Each row of a before or after table is a point. The points were changed in one or more steps. Then noise was added and the rows were shuffled. The steps act on columns, c1 being the first. Name the steps. A step turns or swaps two columns, mirrors them in a line or flattens them onto one, adds a multiple of one to another, or multiplies or shifts one. Angles are multiples of 10 degrees, from the lower column toward the higher: turns from -170 to 170, lines from 10 to 170 but not 90. Use the fewest steps. Two steps may share a column if one is a turn and the other turns, adds or multiplies; they go together, in the order done. Otherwise the lowest column goes first.

Before (8 x 3):
[[-21  -6  -9]
 [-14 -14 -15]
 [-67   3   1]
 [-31 -42  55]
 [ 24   7 -70]
 [-38 -40  11]
 [  0 -13 -19]
 [-18  25   3]]
After (8 x 3):
[[-29  55 -42]
 [-67   1   3]
 [-35  13 -40]
 [-11 -12 -14]
 [ 25 -72   8]
 [-17   0  23]
 [-20  -4  -7]
 [  0 -22  -9]]
Steps: swap c2 and c3

Before (11 x 6):
[[  8  31 -22 -28 -54  12]
 [ -4 -13 -38 -20 -20 -14]
 [ 15   3  43 -17  32  33]
 [-17  22   5  -1  27  -9]
 [-40  13  46 -11  25  48]
 [ 29  47  -2 -12  59  37]
 [ 19  20 -28  -2 -45 -13]
 [  6  -3 -48   6 -62   9]
 [-56  17   5  -8   8   7]
 [ -2  -5 -49  12 -57  25]
 [ -5  14  21 -55  41  68]]
After (11 x 6):
[[-51  31 -15 -30   8  20]
 [ 32   4  50 -16  15  14]
 [  9  18   8  -8 -56   4]
 [ 40  15  42 -57  -4  57]
 [ 60  47  11 -14  30  36]
 [-64  -3 -40   6   8  26]
 [-45  20 -32  -2  18  -5]
 [ 26  12  60 -13 -41  29]
 [-55  -3 -40  11  -2  39]
 [-21 -14 -39 -20  -5  -2]
 [ 27  21   2  -3 -16 -11]]
Steps: swap c1 and c5; turn c3 and c6 by -20 degrees

Before (8 x 11):
[[ 36  39  -2 -20 -16   8  17 -17 -11   1  -6]
 [ 10  -3 -25  -5  -5 -43  43  -5  36  13 -26]
 [ -3 -25  43 -24   1   0 -16   4  19  -1 -12]
 [  9 -20  38   5  11 -17 -13  30  11 -31  40]
 [  9 -28   6 -13  31 -14 -21 -18  21  38  23]
 [ -2  -4  24  38   5  10  27  23 -12  33  32]
 [ 19  14 -11  -5  23 -24  13   5   4   0 -24]
 [ 25 -23  -7  -1 -11  -6  38  16   2 -28  -1]]
After (8 x 11):
[[ 27  36  -9  -2  -5  -6  38  18   3 -28   2]
 [ 11  62 -22 -13 -11 -43  43  -6  38  13 -25]
 [ 19  36  -1 -12   1 -24  16   5   4  -2 -24]
 [ -3 -48  39 -60  13  -2 -16   5  18  -1 -14]
 [ 36  68  -8 -47  -4   9  16 -15 -11   1  -8]
 [  0  36  24  95  12   8  28  23 -13  32  34]
 [ 12 -39  35  14  13 -19 -13  31  11 -28  40]
 [ 10 -59  15 -32   6 -14 -22 -17  22  39  22]]
Steps: add 1.5 times c7 to c2; flatten c3 and c5 onto the line at 20 degrees; multiply c4 by 2.5

Before (8 x 18):
[[-58 -45  51 -22 -25  16   7  12  -6 -30  50  60  38  17 -35 -38 -32  29]
 [-23  10  10  16  33 -14  13  15 -39  -6   9  -1  33  22 -22   5 -33  51]
 [ -5  35  -1  19  26  -3 -23 -15 -51  67 -24 -65  10 -21   3  14 -14  37]
 [ 37   1 -38  26  30  14  11  -5 -29  19 -33 -10 -53  -9   4  23  24  23]
 [-21  24 -23  37  18  17  -2   8 -22  18 -70 -43 -25   1 -18  27  26  25]
 [-19  20  20  33 -32  -5 -13  10 -54   8   3  25  10   5 -16  -8 -43  45]
 [ 36 -20 -29  35   9  30  41 -51  42 -37  -8 -25  29  63  62  33 -29 -50]
 [-39 -23  11 -38 -43 -11  -1  24 -44 -22  21  13  27  20 -29  -6 -35  57]]
After (8 x 18):
[[-19  19  21  10 -33  -6 -15  13 -55   9 -38  15  12   5  -7 -19 -44  46]
 [-40 -22  12 -32 -43 -11  -2  22 -45 -21   3 -32  26  22  -7 -28 -36  58]
 [ 39   2 -38  38  31  14   9  -6 -28  18   1  15 -54  -8  20   2  23  23]
 [ -6  34   0  30  27  -5 -23 -13 -51  66  52  41  10 -19  13   4 -13  35]
 [ 38 -19 -30  21   9  29  41 -49  43 -40   9  38  28  62  34  62 -28 -49]
 [-58 -45  51 -56 -25  15   8  11  -8 -29 -50 -33  38  17 -37 -35 -33  29]
 [-20  24 -22  79  18  18  -1   6 -24  19  32  33 -24  -1  26 -17  26  25]
 [-24  11  10  -3  32 -15  10  13 -38  -6  -6  19  31  24   4 -23 -34  51]]
Steps: turn c4 and c11 by 70 degrees; turn c11 and c12 by 120 degrees; swap c15 and c16
